Each row of a before or after table is a point. One or more steps were done to the points. Then noise was added and the rows were shuffled. The steps act on columns, c1 being the first. Write out the steps. A step turns or swaps two columns, mirrors them in a line or flattens them onto one, adds a multiple of one to another, or multiplies or shifts one. Angles are multiples of 10 degrees, from the lower column toward the higher: turns from -170 to 170, lines from 10 to 170 but not 90. Use the fewest steps. Two steps may share a column if one is a turn and the other turns, adds or multiplies; they go together, in the order done. Otherwise the lowest column goes first.
In the rows, zero is written as 100.

Before:
array([[ 57, 102, 173],
       [ 55,  40,  81],
       [187, 123,  38],
       [ 97,  74, 107],
       [ 73,  73, 182],
       [124, 111,  86],
       [ 71,  90,  81],
       [ 61,  80,  44],
       [ 80,  72, 134],
       [ 91, 123, 107]])
After:
array([[ 48,  25, 161],
       [116, 125, 120],
       [101, 135,  20],
       [133, 124,  25],
       [ 87,  74, 113],
       [113, 140, 158],
       [ 97, 176, 119],
       [122,  85,  91],
       [ 85, 123,  89],
       [ 95, 134,  69]])
Steps: turn c1 and c2 by -140 degrees; multiply c3 by -1

Before:
array([[122, 117, 131,  79, 101,  72],
       [ 84, 129, 129, 110,  97,  63],
       [101,  67, 103,  68, 106,  92],
       [116,  69, 105,  80,  96, 117],
       [ 96,  52,  95,  70,  82,  99],
       [106, 157, 116,  84,  86,  78],
       [104, 159, 132, 101, 105, 102],
       [ 68, 140, 101,  76, 104,  82],
       [ 74, 104, 129,  89, 104, 109],
       [ 73,  80, 107,  67, 105, 119],
       [ 79, 133, 139, 100,  82,  82],
       [ 96, 139, 111,  92,  69, 101],
       [103,  41,  97,  73,  97, 137],
       [ 87,  79, 128,  48,  85, 114]])
After:
array([[106,  22, 105,  74,  82, 101],
       [104, 152,  54, 103,  82,  83],
       [100,   6, 104,  74,  98, 138],
       [100,  46,  98,  67, 103,  92],
       [ 84, 191,  72, 101, 104, 105],
       [ 69, 124,  81,  81, 102,  70],
       [101, 164,  87,  91,  69, 103],
       [101, 149,  70, 110,  97,  61],
       [114, 105,  60,  86, 103, 110],
       [122,  69,  84,  66, 106, 118],
       [ 89, 194,  89,  85,  87,  76],
       [102,  64,  70,  48,  85, 110],
       [129, 170,  85,  74, 105,  85],
       [ 83,  50, 101,  83,  97, 115]])
Steps: turn c1 and c3 by 160 degrees; multiply c2 by 1.6

Before:
array([[ 58, 128, 122, 106, 104,  88,  93,  95, 139,  98, 104],
       [102, 117,  99,  74, 128, 110,  87,  85,  62,  95, 104],
       [ 90, 120, 115, 108, 124, 115, 170,  63,  75,  82, 110],
       [109,   5,  47, 104,  94, 108,  86,  67, 150,  94, 104],
       [108, 118,  81, 104,  95,  65,  81,  70, 135,  94, 105],
       [117,  90, 122, 114, 111,  88, 122,  74,  83, 109,  66],
       [106,  84, 101, 117, 102, 125,  83,  85,  78,  82, 113],
       [121, 115, 117,  63,  89,  55,  82,  86, 100,  83, 114],
       [117, 105, 122, 101, 124, 119, 107,  77,  82, 117, 120]])
After:
array([[ 87, 115, 128, 116, 125, 116, 171,  62,  73,  82, 112],
       [117, 105, 134, 106, 127, 119, 111,  80,  85, 120, 122],
       [115,  84, 137, 106, 113,  91, 120,  75,  80, 107,  66],
       [ 56, 118, 132, 119, 105,  91,  89,  96, 138, 100, 100],
       [111,  16,  16,  56,  92, 109,  84,  68, 153,  95, 103],
       [122, 133, 125,  75,  90,  56,  81,  83, 101,  86, 115],
       [108, 114,  67, 113,  96,  65,  81,  67, 135,  95, 110],
       [101, 127,  96,  85, 127, 109,  87,  84,  60, 100, 102],
       [109,  79, 102, 107, 104, 122,  81,  88,  77,  82, 113]])
Steps: turn c2 and c4 by 30 degrees; multiply c3 by 1.6

Before:
array([[ 68, 126, 156, 148, 100, 122,  68, 145,  64,  66, 102,  59,  69,
         99],
       [ 85,  80,  72, 115,  72,  61,  66,  99,  77, 108, 136, 139, 125,
         56],
       [124,  66, 153, 118,  93, 144, 112, 111, 108,  54, 116, 115,  65,
         79],
       [131,  44, 128, 143, 127,  46,  66,  73,  74,  70,  81, 110, 121,
        120],
       [ 96,  80, 104, 112, 146, 153, 114, 149, 111, 103, 101,  93, 110,
        111],
       [119, 125, 125,  98,  87, 116,  75,  93,  96,  81, 170,  76,  54,
        109],
       [ 92, 125, 160,  83,  57, 129, 140,  90,  65, 124, 179, 119,  74,
        117],
       [106,  53, 104,  83,  46,  69, 115, 140, 130, 130, 165, 101, 144,
        113],
       [141, 135, 135, 156, 124,  57,  93, 140, 101,  76, 167,  68,  84,
         74],
       [119, 109, 122,  90,  73, 150, 120,  98,  98, 101,  98, 100, 114,
         53],
       [121,  42,  77, 169, 113, 134, 125,  74,  51, 122, 171,  81, 145,
        119],
       [ 66,  96, 152, 149, 136, 141,  87,  93, 136,  80, 151,  86, 122,
        111],
       [ 80, 102, 161, 139,  98, 119,  88,  91, 106, 103,  84,  91,  44,
         63],
       [ 53,  86, 110, 100, 135, 147, 118, 105,  72,  46, 161,  31,  65,
         48]])
After:
array([[120, 110,  98, 111, 124,  54, 123,  98,  94, 101, 121, 101, 114,
        149],
       [121,  40, 101,  30, 123, 120,  83,  74,  25, 122,  55,  82, 146,
        132],
       [141, 135,  50,  43,  89,  74,  77, 140,  44,  75, 110,  70,  84,
         59],
       [107,  54,  37, 116, 124, 112, 150, 141,  71, 131,  82, 101, 144,
         68],
       [124,  64,  72,  83, 113,  78, 106, 112,  80,  54, 145, 115,  67,
        143],
       [ 80, 102,  93,  63,  88,  62, 106,  89, 100, 101, 162,  89,  42,
        119],
       [129,  44, 125,  57,  62, 122,  79,  73,  88,  70, 132, 111, 122,
         45],
       [ 92, 127,  65, 117, 148, 116, 135,  90,   5, 125, 131, 119,  74,
        128],
       [ 86,  81, 102,  85,  71,  56, 133,  98,  66, 108,  61, 141, 125,
         61],
       [ 65,  96,  30,  52,  81, 110,  68,  95,  75,  79, 131,  86, 122,
        140],
       [ 69, 125, 114,  52,  69,  99, 106, 144,  62,  65, 152,  60,  68,
        122],
       [119, 125,  56, 103,  79, 109, 117,  92,  40,  83, 100,  76,  54,
        116],
       [ 95,  79,  89,  87, 106, 111,  53, 148, 107, 104, 102,  95, 111,
        152],
       [ 53,  86,  82, 102, 111,  49,  63, 105,  37,  47,  89,  32,  64,
        147]])
Steps: turn c3 and c11 by 110 degrees; turn c3 and c9 by 50 degrees; multiply c4 by -1; turn c5 and c7 by -100 degrees; swap c6 and c14

Before:
array([[128,  97,  67, 133,  56,  92,  99,  32,  93, 145,  89,  73,  86,
         84, 135,  78,  92, 106, 123, 107],
       [123,  66,  99, 137,  95,  69, 135,  58,  82, 113, 108,  78,  40,
         50, 118, 104, 109,  65, 146,  88],
       [  5,  49,  42,  66, 159,  90, 107, 118, 125, 144, 105,  61, 144,
        126, 122, 100, 147, 184,  81,  81],
       [ 91, 101, 104, 101, 163, 171,  52, 100, 103, 111, 109, 144, 120,
        158,  71,  93, 128, 112,  22, 116],
       [ 91,  97, 103, 147,  61,  87,  88,  56, 116, 143,  54,  78, 100,
         48, 100,  92, 127,  68, 136,  58],
       [ 93,  60,  76, 128,  90, 107, 127,  74,  99, 137,  53,  97,  87,
         94,  51,  83,  81, 134, 149,  98],
       [ 87, 168, 116, 130, 106, 158,  67, 114,  92,  59, 110, 103, 130,
        117,  65, 127, 118, 142,  70, 120],
       [123, 102, 100, 166,  89, 111,  85,  89,  91, 115,  46,  29,  39,
         64, 152,  93,  80,  71, 132,  73],
       [103, 117, 103, 122, 107, 154,  78, 157,  80,  47,  80,  96, 125,
        141,  78,  78, 183, 133,  24, 153],
       [ 79, 122, 167, 134, 110, 137,  65, 106, 120,  85, 102,  73, 126,
        154,  69,  79, 135, 132,  78, 152]])
After:
array([[128,  83,  80, 133,  55,  92,  98,  34, 102, 152, 105,  73,  88,
         84, 134, 108, 103,  95, 125, 106],
       [ 89,  93, 103, 101, 160, 172,  50, 102,  92, 108, 128, 142, 122,
        156,  71, 103, 125,  91,  19,  83],
       [101,  73,  82, 123, 107, 154,  76, 158, 118,  48, 100,  92, 124,
        138,  79,  90, 180,  67,  27,  41],
       [ 93,  93, 117, 147,  60,  86,  86,  55,  81, 141,  73,  79,  98,
         50, 100, 103,  73, 134, 135,  60],
       [ 90,  98,  92, 130,  91, 106, 126,  75, 102, 145,  75,  98,  86,
         93,  50, 131,  92,  66, 148, 116],
       [122, 113,  86, 137,  94,  68, 134,  60,  89, 110, 129,  78,  41,
         50, 117, 124,  90, 135, 147,  88],
       [ 88, 101,  98, 127, 107, 157,  65, 113, 104,  54, 130, 106, 129,
        118,  61,  51, 125,  56,  70,  91],
       [119,  94,  91, 167,  89, 110,  84,  89,  87, 115,  64,  30,  38,
         63, 153,  99,  69, 128, 130, 110],
       [ 75,  71, 142, 135, 111, 140,  66, 106,  58,  60, 122,  72, 126,
        154,  69,  92, 160,  69,  77,  84],
       [  3, 116, 103,  64, 161,  90, 106, 120, 132, 169, 126,  61, 144,
        125, 121, 135,  98,  17,  81,  48]])
Steps: turn c2 and c16 by -110 degrees; multiply c16 by 0.7; turn c3 and c9 by -70 degrees; turn c9 and c10 by 30 degrees; shift c11 by 20; turn c17 and c20 by -70 degrees; multiply c18 by -1

Before:
array([[ 79,  76, 100,  81, 101,  81, 118, 100, 118, 123,  90, 106, 103,
         86,  96, 108, 132,  94, 117,  66, 116, 101,  98, 122,  88,  82,
        112,  94,  99, 112, 114, 102, 102,  82, 120,  71,  81,  98, 131,
        100, 103, 106, 102,  79,  91, 118, 103, 109],
       [ 93, 102,  92, 118, 100, 130,  70,  74,  98, 109,  86, 146,  91,
         81,  90, 103, 110, 116, 118, 104,  84,  99, 123, 122,  66, 109,
         67, 104, 109,  73,  97,  82,  93, 140,  90,  98,  95, 117, 112,
        102, 110,  82,  84,  85,  88,  77,  99,  89],
       [115,  91,  92, 120,  88, 133,  81,  84,  68,  86,  93, 149,  95,
         78,  85,  94,  93, 137, 120,  96,  94,  74, 126, 105,  67, 134,
         86, 108, 118,  86, 103,  93, 108, 140,  82,  79,  64, 116,  97,
         96, 105,  81, 108,  85,  88,  84,  85,  74],
       [114, 104, 107, 125,  65, 101,  98,  92,  89,  65, 100, 122,  66,
         94, 103,  97,  86, 109, 106,  99,  79,  82, 105,  94,  70, 121,
         97, 127, 115,  84, 100, 108, 112, 114,  83,  91, 123,  97,  61,
        111,  90,  89, 101, 127,  84,  90,  93,  82],
       [ 85,  85, 130,  83, 112,  91, 112, 126, 115, 112, 104,  88,  94,
         81, 127, 107,  97,  97,  87,  93,  90, 102, 104, 114, 118,  94,
        113, 123, 115, 106, 112, 116, 110,  90, 121,  87,  96,  81,  94,
         95,  91,  94, 106,  88, 114, 102,  99, 114],
       [101,  85,  83, 110,  70, 111,  97,  75,  78,  69, 114, 130,  82,
         81,  96,  99,  91, 116,  89, 109,  78,  88, 117,  99,  64, 123,
         95,  99, 117,  83, 118,  94,  88, 120,  91, 108, 107, 103,  85,
        108, 109,  90, 105,  87,  97,  84,  59,  72],
       [131,  82,  71, 109, 118, 120,  82, 110,  91, 113,  69, 117, 110,
         73, 117,  89, 113, 128, 122, 102,  84,  89, 111, 114,  85, 100,
         71,  97,  95,  70, 106,  81,  95, 127,  96,  68, 100, 116, 110,
        107, 114, 100, 125,  86, 114,  76, 115,  66],
       [ 74,  92, 105,  79,  94,  92, 108, 116,  96, 125, 110,  93, 102,
         97, 121, 108, 122, 107,  87,  90, 123, 100, 101, 103, 111,  82,
        122, 112, 118, 129,  99, 117, 126,  86, 133,  86, 128,  90, 112,
        117,  80,  95, 111,  94, 129, 104, 110, 117],
       [ 72,  90, 121,  92, 105, 116,  91, 100, 114, 108,  89, 101, 121,
        104,  89, 112, 121,  84,  98,  94, 103, 109, 105, 105, 101,  81,
        110,  89, 107, 119, 127, 102, 130,  76, 117,  82,  92,  71, 116,
        101,  98, 117,  94,  93, 118, 106, 118, 104],
       [ 71,  87, 106,  77, 112,  84, 109,  92,  93,  91, 117,  92,  88,
        109, 110, 105, 103, 103,  83, 100, 102, 108, 106, 122, 112,  80,
        110, 105,  98, 103, 110, 121, 118,  84, 132,  72,  94,  80, 113,
        102,  81, 107, 106, 104, 102, 111, 130, 112]])
After:
array([[ 86,  85, 130,  83, 112,  91, 112, 125, 145, 112, 104,  88,  94,
         81, 127, 107,  93,  97,  87,  93,  90, 103, 104, 114, 118,  74,
        114, 123, 115, 106, 121, 115, 110,  90, 121,  87,  96,  81,  94,
         95,  91,  94, 106,  88, 115, 103,  98, 114],
       [ 73,  90, 121,  92, 105, 116,  91, 100, 142, 107,  89, 100, 121,
        105,  89, 111, 152,  84,  97,  94, 102, 109, 105, 105, 101,  60,
        110,  89, 107, 118, 102, 102, 130,  76, 117,  82,  92,  71, 116,
        100,  98, 117,  94,  93, 118, 106, 118, 104],
       [ 71,  87, 106,  77, 112,  84, 109,  92,  79,  91, 117,  92,  88,
        109, 110, 105, 107, 103,  83, 100, 102, 108, 106, 122, 112,  60,
        110, 105,  98, 103,  99, 121, 118,  84, 132,  72,  94,  80, 113,
        102,  81, 107, 106, 104, 102, 111, 130, 112],
       [ 74,  92, 105,  79,  93,  93, 108, 117,  87, 125, 110,  93, 102,
         97, 121, 108, 155, 107,  87,  90, 123, 100, 102, 103, 111,  62,
        122, 112, 118, 129, 106, 117, 126,  86, 133,  86, 128,  90, 112,
        117,  80,  95, 111,  94, 129, 104, 110, 117],
       [114, 103, 107, 125,  65, 101,  98,  92,  67,  65, 100, 122,  66,
         94, 103,  97,  65, 109, 106,  99,  79,  82, 105,  94,  71, 102,
         96, 127, 115,  84, 116, 108, 112, 113,  83,  91, 123,  97,  61,
        111,  90,  89, 101, 127,  84,  90,  93,  82],
       [101,  86,  83, 110,  70, 111,  97,  75,  34,  69, 114, 130,  82,
         81,  96,  99,  78, 116,  89, 109,  77,  89, 117,  99,  64, 103,
         95,  99, 116,  83, 133,  94,  88, 120,  91, 108, 107, 103,  85,
        108, 109,  90, 105,  87,  97,  84,  59,  72],
       [ 79,  76, 100,  81, 101,  80, 118, 100, 154, 123,  90, 106, 104,
         86,  96, 108, 180,  94, 117,  66, 116, 101,  98, 122,  88,  62,
        111,  94,  99, 112, 105, 102, 102,  82, 119,  71,  81,  98, 131,
        100, 103, 106, 101,  79,  91, 118, 102, 110],
       [115,  91,  92, 120,  88, 133,  81,  84,   4,  86,  93, 149,  95,
         78,  85,  94,  83, 137, 120,  96,  94,  74, 126, 105,  67, 114,
         86, 108, 118,  86, 131,  93, 108, 140,  82,  79,  64, 116,  97,
         96, 105,  81, 108,  85,  87,  84,  85,  74],
       [ 93, 102,  92, 118, 100, 130,  70,  74,  94, 109,  86, 146,  91,
         81,  90, 103, 125, 116, 118, 104,  84,  99, 123, 122,  65,  89,
         67, 104, 109,  73, 124,  82,  94, 140,  90,  98,  95, 117, 111,
        102, 110,  82,  84,  84,  88,  77,  99,  89],
       [131,  82,  70, 109, 119, 120,  81, 110,  73, 113,  69, 117, 110,
         73, 117,  90, 133, 128, 121, 102,  84,  90, 111, 115,  85,  80,
         71,  97,  95,  70, 106,  80,  95, 127,  96,  68, 100, 116, 110,
        107, 114, 100, 125,  85, 114,  76, 115,  66]])
Steps: multiply c9 by 3; multiply c17 by 2.5; shift c26 by -20; add -1.5 times c42 to c31
